Every row gives one point. The points of each table are mixes of a few directions, plus a little noise. Count the directions of each table, and those that both share. Where both have some left over, give the other angles between the two spaces (their principal angles), to ten degrees, smallest first.

First:
[[ 24 -12  13]
 [-63 -40 -42]
 [ 74  12  45]
 [-66 -15 -41]
 [-58  16 -32]
 [ 25   5  15]
 [ 64  33  42]]
Second:
[[ -2   0   3]
 [ 43 -15 -56]
 [-69  25  85]
 [ 26  -9 -34]]
Directions: first 2, second 1, shared 0; angles 70

First, 9 rows:
[[-20   3  17 -20  22 -17  35 -18]
 [ 35 -23 -39  27   5  29 -13  -6]
 [ -3  28  18 -21 -33 -23   1   8]
 [ 12 -21 -37  16  -7  27  40 -41]
 [ -9  54  30 -44  15 -20   5  12]
 [  1 -17 -24  29 -28  30  -7  -3]
 [-55  -5  52  21  22   4 -95  83]
 [ 27 -23 -36  18   9  21  16 -25]
 [ 12   3  19 -26  -5 -52  19  -9]]
Second, 8 rows:
[[  0  65  14  44 -42   7  14   6]
 [  1 -42  -9 -27  29  -5  -9  -3]
 [ 19  10   3  39  21  -6  -5   7]
 [ 10 -59 -12 -24  51  -9 -16  -3]
 [-47   2  -5 -77 -68  17  17 -14]
 [-31   9  -1 -46 -50  12  14  -9]
 [  9  27   7  33  -4  -1   3   5]
 [ 38 -11   1  57  62 -15 -16  11]]
Directions: first 5, second 2, shared 1; angles 70

First (8 x 12):
[[-49  44   5  -9  35  18  40   2  48  13 -46   6]
 [ -6 -38  20   7 -14   9 -19 -64   9  27  59 -14]
 [ 14 -32 -11  21 -10 -11  -3   3 -44 -14  43  16]
 [-20   0   3 -18  21   3  32  -6   2  13  -1  -5]
 [-40  12 -94   8 -43 -35 -55  50  -3 -37 -55  29]
 [ 47 -49  53   9  19  70  29 -66  26  11  -1  37]
 [ 51  48  33  48 -11 -11 -31  45 -10 -29  11 -10]
 [  2  15 -10 -68   4 -43   8  35 -27  14 -10 -57]]
Second, 8 rows:
[[ 32  13 -39  66 -41 -27 -28  35 -17 -45  -8  30]
 [-17  -3   9 -12  18   6  32 -19   7  17   6  -5]
 [-16 -86 -37 -58   2  87 -27 -44  42  -3 -95  81]
 [-25  15  -2  30  21 -19  84 -23   2  16  28  -2]
 [  2  16  18  -7   4 -12  -4   8  -7   7  20 -27]
 [ 15  30  54 -44   4 -16 -57  30 -17  16  37 -73]
 [ 30   7  -6   9 -28  -9 -62  33 -13 -25  -7  -1]
 [-21   9   3  15  19 -10  61 -19   3  16  20  -4]]
Directions: first 6, second 3, shared 2; angles 40

First, 11 rows:
[[  2  15 -27  -5 -19   0  10 -48 -16  30 -13 -15   0  12 -32 -26  -5   7
   -4  59]
 [  5  19 -47 -26  21 -23  10  39  -4   5 -16 -33  22 -51  -9  44  42  -1
  -27 -20]
 [-22 -28  13  14 -35  -7  25 -55  24   8  38  47  -6  -5  35 -57  -4  11
   73  26]
 [  0  -1  29   5 -25  21 -12 -43   4  -3  -1  31 -23  53 -22 -53 -46   5
    1  24]
 [ 10  23 -14 -12  -7   9 -13 -10  -9   7 -19 -12  -8  24 -41  -7 -22  -1
  -41  21]
 [ 10   3  22  36  13  19 -41  53  -1 -13  19 -25 -17  25  16  61 -38 -30
  -41 -16]
 [ -9 -18 -12  50  -1  -9  11   2 -11  31  40 -39   9 -27  54  50  15 -18
   38  41]
 [  3 -11  26 -11  21   4   8  -1 -15 -14 -27   8   9   5  -3 -14  22  13
   14 -26]
 [ 10  19 -20 -27  17  -6  -5  29  -4  -8 -26 -15   8 -13 -26  19  15   1
  -39 -25]
 [-10   1 -25 -17 -13 -19  15   0  26   0  17  19   5 -34   9 -11  13   5
   14  -8]
 [  1 -22  57  -7  27  10  -9  33   8 -45 -12  35  -1  10  18  -7   7   7
   12 -76]]
Second, 10 rows:
[[  8  20 -23   5  -6   5 -11  -5 -14  20  -6 -32  -4  11 -24  17 -15  -9
  -34  36]
 [  8  25 -33   4  -5   0 -15  14  -5  17   2 -35  -5   1 -20  34 -17 -16
  -45  27]
 [ -2 -11  21   1  -1   7  11 -34 -14   3 -15  10   2  18  -5 -33   4  13
   25  13]
 [-17 -32  32 -25  11 -17  19  30  45 -48  16  70   9 -41  46 -27  33  17
   54 -95]
 [  5   5  -1  13  -3  10  -4 -21 -21  18  -8 -22  -3  21 -14   0 -11  -3
   -7  37]
 [ -7 -37  60  24   4  15  18 -53 -26   0 -12  20   2  32  22 -47   9  17
   68  14]
 [-11 -13   9 -45   4 -18  18  17  40 -38  -2  62   8 -36  11 -40  29  22
   27 -76]
 [  2  18 -34  -6   1 -11 -15  50  22  -5  21 -13  -2 -29   4  47  -6 -17
  -39 -21]
 [  2   3  -5  19   2   2 -11  19  -2   6  15 -20  -3  -2  12  34 -10 -15
  -12   8]
 [ 11  24 -25  10  -8   9 -11 -17 -25  29 -12 -42  -5  22 -33  15 -20 -10
  -38  56]]
Directions: first 5, second 3, shared 3
